Each point is reached from the start by the listed moves, each made once or not at all, plus a little noise. Is the number of moves made odd or even? Then give how often each move was made.

Moves:
(1): [.03, .15, .17, .29, -.05, .24]
(2): [-.11, .01, -.16, .32, .19, .01]
(3): [.53, -.10, .71, .08, .36, -.17]
Start: [.39, -.22, -.31, -.07, -.12, .06]
Points:
[.91, -.35, .36, .05, .22, -.13] -> odd (0, 0, 1)
[.94, -.15, .54, .29, .16, .12] -> even (1, 0, 1)
[.78, -.16, .39, .61, .39, .16] -> odd (1, 1, 1)

Moves:
(1): [.06, .26, -.03, -.17, -.25]
(2): [-.46, .16, -.09, .21, .08]
(3): [.32, -.05, -.25, .59, .08]
(4): [-.35, -.06, -.43, .06, .19]
Start: [-.19, .17, .03, -.04, .32]
Points:
[-.22, .06, -.64, .60, .59] -> even (0, 0, 1, 1)
[-.94, .54, -.51, .07, .34] -> odd (1, 1, 0, 1)
[-.13, .44, .00, -.20, .07] -> odd (1, 0, 0, 0)
[-.19, .18, .03, -.04, .34] -> even (0, 0, 0, 0)
[-.28, .55, -.35, .60, .24] -> odd (1, 1, 1, 0)

Moves:
(1): [-.03, .10, -.13, .08, -.02, .14, .05, -.17, .19, -.25]
(2): [.41, -.20, -.08, .12, -.08, -.14, .72, -.06, -.32, .01]
(3): [-.05, -.28, .04, .21, .10, .07, .13, .21, .20, .16]
(4): [-.09, .21, -.56, .08, .33, .21, .09, -.05, -.30, -.17]
(5): [-.01, .12, -.03, -.25, .08, -.24, .53, .43, .44, .08]
(6): [.05, -.30, -.58, -.01, -.57, .01, .30, .35, -.49, -.17]
(7): [-.10, .10, .47, -.11, .34, .10, -.07, .15, .20, -.29]
(8): [-.28, .37, -.02, .14, .06, .11, .33, .20, -.07, .00]
Start: [-.16, .05, -.01, .46, .00, -.12, -.31, -.94, -.12, -.20]
Points:
[.30, -.47, -.68, .56, -.65, -.25, .72, -.63, -.93, -.36] -> even (0, 1, 0, 0, 0, 1, 0, 0)
[-.54, .53, .42, .48, .40, .08, -.06, -.60, .01, -.50] -> even (0, 0, 0, 0, 0, 0, 1, 1)
[-.20, -.32, -.69, .48, -.40, -.12, .68, -.15, .22, -.39] -> even (1, 0, 1, 0, 1, 1, 0, 0)
[-.68, .46, -.06, .77, .84, .38, .18, -.44, -.08, -.50] -> even (0, 0, 1, 1, 0, 0, 1, 1)

Moves:
(1): [.15, -.19, -.10, .12, .06, .13, .06, -.15, -.05, .41, .18]
(2): [.08, .39, -.13, .13, -.11, -.15, .42, -.05, .09, .09, .32]
(3): [.27, .08, -.32, -.55, .12, -.51, -.29, .07, .35, .19, .06]
(4): [-.03, -.15, .38, -.13, -.18, -.19, -.21, .15, -.43, .04, .04]
(5): [-.19, .21, .07, -.12, -.14, .12, -.03, -.34, -.04, .05, .13]
(6): [-.15, .12, -.12, .22, .07, .13, -.15, .44, .00, .36, -.08]
(7): [.01, -.01, .19, -.35, .50, .11, .17, .15, .26, .14, .31]
(8): [.16, -.07, .05, .48, .31, -.21, -.49, .07, .31, .01, .07]
(9): [.07, -.10, -.41, .01, -.15, .19, .08, .00, -.29, -.15, .43]
Start: [-.17, -.10, .02, -.17, -.14, -.21, .14, .17, -.14, -.17, .02]
Points:
[-.04, -.07, -.25, -.94, -.50, -.59, -.34, .04, -.56, -.03, .69] -> even (0, 0, 1, 1, 1, 0, 0, 0, 1)
[-.37, .51, -.59, .05, -.45, .06, .45, .19, -.37, .18, .82] -> even (0, 1, 0, 0, 1, 1, 0, 0, 1)
[-.13, .06, .25, -.18, .21, -.18, .42, .73, -.28, .86, .79] -> odd (1, 1, 0, 1, 0, 1, 1, 0, 0)
[.26, -.18, -.46, .10, .41, -.68, -.74, .60, .49, .80, .27] -> even (1, 0, 1, 0, 0, 1, 0, 1, 0)
[-.29, -.03, -.14, -.62, .07, .21, .35, -.02, -.23, -.12, .90] -> odd (0, 0, 0, 0, 1, 0, 1, 0, 1)

Moves:
(1): [.00, -.14, -.01, .10, -.03, .15, -.18, .04, -.06, .20, -.20, .02, -.17, .10]
(2): [-.11, .03, -.12, .04, .09, -.08, -.17, .07, .05, .22, .03, -.05, -.12, .12]
(3): [-.11, .07, -.01, .24, .25, -.24, -.13, .01, -.03, .44, -.43, .12, -.08, .04]
(4): [.22, -.02, -.10, -.08, -.13, .02, .04, .05, .12, -.07, .07, -.13, .20, -.06]
(5): [-.04, .08, -.01, -.10, -.05, .00, -.01, .07, -.04, .08, .02, .05, -.02, -.07]
(6): [-.15, .04, -.03, -.05, .06, -.10, -.01, .11, -.09, -.03, -.16, .05, -.13, .19]
(7): [.16, .01, .13, .12, -.18, -.05, -.26, -.14, .06, .10, -.09, .03, .15, .03]
(8): [.15, .26, .02, .03, .06, .03, -.18, .01, .23, .04, -.13, .00, -.03, -.13]
(9): [-.04, .02, -.05, .14, .01, -.03, -.03, .04, -.09, -.05, -.03, .09, .06, -.07]
(10): [.09, .00, -.01, .07, -.10, -.07, .05, .07, -.06, -.06, .05, -.11, -.03, -.08]
(11): [-.08, .17, -.03, .01, .12, .13, .05, -.07, -.09, .08, -.09, -.03, -.06, .11]
(12): [.03, .18, -.04, .05, -.13, .25, .24, .07, .14, .18, -.02, .09, .07, .12]
Start: [-.13, .14, -.17, -.11, -.28, -.05, -.12, -.17, .22, .16, -.03, -.23, -.04, .03]
Points:
[-.35, .31, -.32, .06, -.40, .22, -.11, .17, .07, .55, -.41, .08, -.20, .30] -> odd (1, 0, 0, 0, 1, 1, 0, 0, 1, 0, 0, 1)
[-.21, .54, -.19, .24, .01, -.51, -.88, -.11, .45, .94, -.80, -.05, -.25, .26] -> odd (0, 1, 1, 0, 0, 1, 1, 1, 0, 0, 0, 0)
[.07, .41, -.17, .15, -.73, .09, -.12, -.07, .22, .41, -.10, -.09, .20, -.07] -> odd (0, 0, 0, 0, 1, 0, 1, 0, 1, 1, 0, 1)

Moves:
(1): [.43, -.02, -.02, .18, .02, .20, -.19, .16, .29, -.09, -.24, .06, .37, -.31, -.14, -.07, .18]
(2): [.06, .24, .08, .15, -.06, -.04, -.09, -.10, .17, .01, .09, -.15, .01, .16, -.17, -.08, -.14]
(3): [-.03, .12, .09, .01, -.07, -.07, .13, -.12, -.04, .04, .06, .18, -.19, .10, -.02, .06, -.12]
(4): [-.03, -.11, .17, .07, .08, .16, .03, .15, -.10, -.24, -.08, -.04, .13, -.03, -.07, -.08, -.15]
(5): [-.22, .19, -.31, .13, -.32, -.10, -.04, -.44, .16, .02, .15, .16, -.15, .15, -.21, .21, -.02]
(6): [.07, .05, -.05, -.05, -.04, .23, .17, .16, -.03, -.15, .00, .03, .01, -.14, .15, -.22, .06]
(7): [-.17, .05, .21, -.33, -.14, -.08, .12, -.08, -.20, .12, .02, .10, .07, .20, .10, -.01, -.04]
(8): [.04, .23, -.12, .12, .21, .07, -.10, .02, .45, -.32, -.05, -.14, .21, -.14, -.03, -.04, .02]
(9): [.06, -.27, .01, -.25, .03, -.08, .10, .07, -.11, -.08, .13, -.03, -.05, -.04, .04, -.06, -.06]
(10): [.04, .09, -.10, .07, -.06, .01, .19, .17, .17, -.05, .10, .02, -.01, .15, -.08, -.05, .09]
(11): [-.17, -.16, .02, .12, -.09, -.08, .15, .06, .02, .04, .01, .08, .13, -.06, .24, -.20, -.19]
(12): [.12, -.29, .07, .05, .23, .08, .08, .03, -.08, -.16, .14, -.03, .23, -.02, .15, -.05, .09]
(13): [.13, .01, -.04, -.07, .01, .05, -.09, -.05, -.13, .05, .01, .16, -.11, .17, .02, -.06, -.24]
(14): [.05, .16, -.07, .15, -.12, .03, -.30, .04, .26, -.02, .05, -.02, -.11, -.03, .01, .16, .10]
Start: [.01, .10, -.10, -.01, .29, .07, -.05, .11, -.25, .15, .29, -.10, -.09, .14, -.18, -.17, .32]
Points:
[.08, -.26, .13, .12, .04, .13, .09, -.06, -.10, -.23, .52, .05, .66, .19, -.23, -.52, -.04] -> even (1, 1, 0, 1, 1, 0, 1, 0, 1, 0, 1, 1, 0, 0)
[-.24, -.21, .27, -.23, .06, .01, .06, .34, -.38, -.05, .42, -.02, .11, .21, .13, -.37, -.01] -> odd (0, 0, 0, 1, 0, 0, 1, 0, 1, 0, 1, 0, 0, 1)
[.32, .88, -.48, .77, -.13, .14, -.60, -.32, .94, -.13, .38, .22, .08, .19, -.46, -.20, -.09] -> even (1, 1, 1, 0, 1, 0, 0, 1, 0, 0, 1, 0, 1, 1)
[.11, .15, .14, .02, .22, .06, .28, .29, -.16, -.17, .58, -.14, -.19, .49, -.49, -.39, -.06] -> odd (0, 1, 1, 1, 0, 0, 0, 0, 1, 1, 0, 0, 0, 0)
